Each row of a before or after table is a point. One or more steps were done to the points. Then noise was added and the rows were shuffled. The steps act on columns, c1 being the first. Write out the steps. A step turns or swaps two columns, mirrors them in a line or flattens them onto one, adds a multiple of one to another, or multiplies or shifts one. Angles are multiples of 10 degrees, from the lower column toward the higher: turns from -170 to 170, lines from 10 to 170 but not 90. Use the fewest steps. Two steps may share a column if one is a turn and the other turns, adds or multiplies; they go together, in the order done. Otherwise the lowest column goes first.
In the rows, 128 means zero.

Before (10 x 2)
[[112 129]
 [162 221]
 [100  93]
 [ 90 108]
 [156 141]
 [109 226]
 [149 106]
 [121 159]
 [131 100]
 [ 63  86]]
After (10 x 2)
[[125 173]
 [ 31  97]
 [126  99]
 [114 139]
 [156 119]
 [ 71  56]
 [129 205]
 [150 168]
 [100 114]
 [163 138]]
Steps: mirror c1 and c2 in the line at 150 degrees

Before (12 x 6)
[[120 132 110 139 119 123]
 [109 155 167 131 218 127]
 [118 150  33 170 249  86]
 [124  79 137 195 192 118]
 [121 124 146 121 156  77]
 [174 113  73 206  78 156]
 [125 132 142 150 163  99]
 [198 147 164 126 138 156]
 [121 130 120 145 123 113]
 [ 99  92 122 192  53 205]
 [109  83 141 123 120 117]
 [ 95  89 211 203 103  66]]
After (12 x 6)
[[113 131 120 144 121 124]
 [123 156 167 131 218 110]
 [ 98 131 139 149 161 127]
 [ 63  90 209 200 101 107]
 [112  84 141 128 121 112]
 [ 75 121 143 122 156 128]
 [118  82 134 198 194 127]
 [120 131 115 140 117 121]
 [ 83 151  33 171 248 123]
 [167 113  70 204  81 166]
 [164 147 162 127 137 189]
 [198  91 119 192  53  83]]
Steps: mirror c1 and c6 in the line at 40 degrees

Before (14 x 11)
[[145 139 104 132 106 109 141 109 131 146 110]
 [136 121 128 139 153 125 112 106 134  98 101]
 [140 147 113 128 115 124 131 111 129 115 207]
 [116 113 118 163 133 135 119 108 121 133 108]
 [146 118 117 144 105 110 109 117 110 107 135]
 [137 117 112 211 119 107 113 124 125 155 103]
 [130 112 107 137 111 117 130 116 156 113 118]
 [129 124 144 127 116 130 104 110 149 104 112]
 [ 68 147 105 129 109 121 123 120 134 105 106]
 [136 122 146 132 141 104 122 125 129 101 119]
 [137 125 144 134 112 134 128 129 130 106 108]
 [140 121 103 138 133 137 119 136 135 119 159]
 [143 128 123 191 108 128 125 114 127 101 106]
 [133 136 106 173 128 128 102 125 137 130 100]]
After (14 x 11)
[[137 141  66 150 167 129 103 126 137 131 126]
 [152 133  73 140 121 124 131 111 129 120 127]
 [144 124 106 119 139 104 122 126 129 102 129]
 [104 117  78 141 161 135 119 108 121 139 129]
 [146 129 104 145 125 134 127 129 130 106 128]
 [130 128 104 138 121 131 104 110 149 109 128]
 [164 117  77 156 130 110 109 116 110 110 129]
 [146 121  72 178 196 107 113 123 125 156 129]
 [152 116  63 128 139 137 119 136 135 117 130]
 [162 141  64 149 121 109 140 109 131 151 126]
 [157 132  83 177 173 128 125 115 126 106 128]
 [144 125  88 112 149 125 112 106 134 105 129]
 [132 114  67 147 127 117 130 116 156 117 130]
 [  7 149  65 145 119 120 122 120 134 107 123]]
Steps: multiply c1 by 2; flatten c2 and c11 onto the line at 170 degrees; shift c3 by -40; turn c4 and c5 by 60 degrees; add -0.3 times c8 to c10

Before (10 x 14)
[[150 150 124 135 120 142 105 106 128 129 165 112 150 103]
 [118 106 135 105 118 132 142 142 141  97 120 135 100 105]
 [120 137 120 147  97 127 113  86 127 149 138 120 150  88]
 [128 114 126 100 134 133 116 140 150 113 108 145 102 144]
 [108 101 161 111 103 128 124 129 115 125 132 163 120 115]
 [147 144 123 119 114 120 120 117 146 130 124 107 172 110]
 [151 131 121 151 116 154 142 139 168 119 106  97 150 133]
 [134 131 114 125 101 135 100 134 124 146 143 116 147  94]
 [ 98 109 134 107 131 140 157 144 140 125 121 132 116 131]
 [123  87 143 106 110 129 129 101 118 159 143 162 128  83]]
After (10 x 14)
[[155 119 123 105 123 143 132 101 129 129 164 132 154  93]
 [ 90  77 131 154 131 142 107 141 166 127 121 114 115 124]
 [107  77 134 142 117 127 106 140 168  98 120 121 100  95]
 [128 104 119 116  96 126 146  96 126 150 135 164 148  79]
 [159 101 117 103 101 133 126 119 115 147 141 114 147  85]
 [130  85 126 114 137 134  98 148 198 112 109 130 102 131]
 [101  53 143 130 108 127 108 136  98 160 142 182 128  70]
 [ 60  73 158 124 102 128 110 158  92 125 134 155 119 102]
 [161 100 119 141 117 157 152 113 247 122 104  96 150 124]
 [156 114 122 122 112 121 121 104 180 133 125 121 172 100]]
Steps: add -1.5 times c3 to c1; shift c2 by -30; swap c4 and c7; turn c8 and c12 by -50 degrees; multiply c12 by 1.3; multiply c9 by 3; shift c14 by -10

Before (14 x 24)
[[137 112 126 157 147 108 141 146 179 136 174 132 123 155 171 101  86 109
  149  84 145 157  88 158]
 [119 111 192 167 174 121  96 118 117  67 129 119 143 160  99 145 122 131
  136 134 102 112 143 126]
 [108 114 152 157 109  78 158 156 165 174 161 116 102 121 176 111 138 118
  146 116 124 120  67 190]
 [129 125 160 122 156 114 125 158  99  94 105 145 157 146 129 178 118 176
  106 127 132 135 153 137]
 [134 150 102 157 116 112 141 146 188 146 161 125 126 138 143  97 117 106
  150 158 117 151  95 209]
 [136 168 127 138 106 101 139 114 143 180 155 149 119 151 152  92 134  96
  168  91 144 126  87 180]
 [134 147 175 133 186 129 147 143 110  49 112 111  93 167 134 148 123 166
  128 147 139  98 171 112]
 [113 137 171 154 156 154 124 158  90 127 145 108 107 185 143 180 130 134
  112 141 123 151 153 116]
 [124 110 171 152 186 150 140 122 125  99 104 137 136 174 111 136 134 153
   92 163 154 117 115 102]
 [149 146 149 130 130 156 115 149 177 140  95 148 101  98 175 145 149 125
  144 113  84 132 119 130]
 [165 109 131 119 106 118 155 119 155 112 118 107 124 120 156 141 176 106
  133 118 107 151 137 123]
 [130 153 116 158 166  84 127 134 159 166 152  98 139 114 164  72 154 134
  161 113 124 162  96 154]
 [136 163 211 129 143 136 126 156 110  70 114  98 133 151 113 171 114 150
  120 145 146 149 111  94]
 [151 141 143 144 135 102 179 184 163 169 171 157 127 126 136  81 157  99
  166 104 101 154  97 162]]
After (14 x 24)
[[189 111 192 169 173 120  56 116 122 120 129 119 145 161 101 115 114 131
  135 133 103 105 135 127]
 [141 107 129 119 104 118 115 118 139 166 118 108 125 121 156 105 248 105
  134 118 108 139 117 122]
 [111 149 101 157 116 112 101 147 153 134 160 126 127 136 140 158 102 107
  151 159 117 167 124 210]
 [ 86 140 142 144 135 101 140 184 142 152 173 157 128 125 136 173 200  99
  165 102 100 166 112 162]
 [114 146 151 129 131 156  73 148 147 150  94 149 102  97 175 116 181 127
  146 112  84 135 139 129]
 [206 146 174 132 185 129 107 143 123 134 111 114  91 167 135 104 114 167
  129 145 136  78 128 113]
 [185 163 210 128 144 138  85 157 121 137 113  95 132 152 113  91  90 151
  119 146 146 154 150  94]
 [ 76 168 125 139 109  99 100 115 132 135 155 149 121 151 154 175 144  96
  170  92 142 155 138 181]
 [129 135 173 155 154 153  84 158 114 113 145 108 106 185 140  65 134 133
  113 142 123 128 125 116]
 [161 126 160 123 156 114  84 159 116 130 105 145 157 145 128  74 104 176
  107 127 130 117 133 138]
 [158 111 171 150 187 150  99 122 125 124 105 137 137 174 111 129 143 154
   90 163 154 128 146 102]
 [120 114 124 156 145 109 102 146 150 137 175 134 122 156 172 158  24 110
  148  85 144 179 124 157]
 [ 89 154 117 158 165  83  86 133 141 129 150  98 141 113 163 175 194 134
  162 113 123 177 101 155]
 [ 84 114 151 158 109  80 118 158 143 108 160 117 101 122 175 170 155 117
  145 116 124 161 165 188]]
Steps: turn c1 and c10 by 90 degrees; shift c7 by -40; multiply c9 by 0.4; turn c22 and c23 by 40 degrees; turn c16 and c23 by 150 degrees; multiply c17 by 2.5
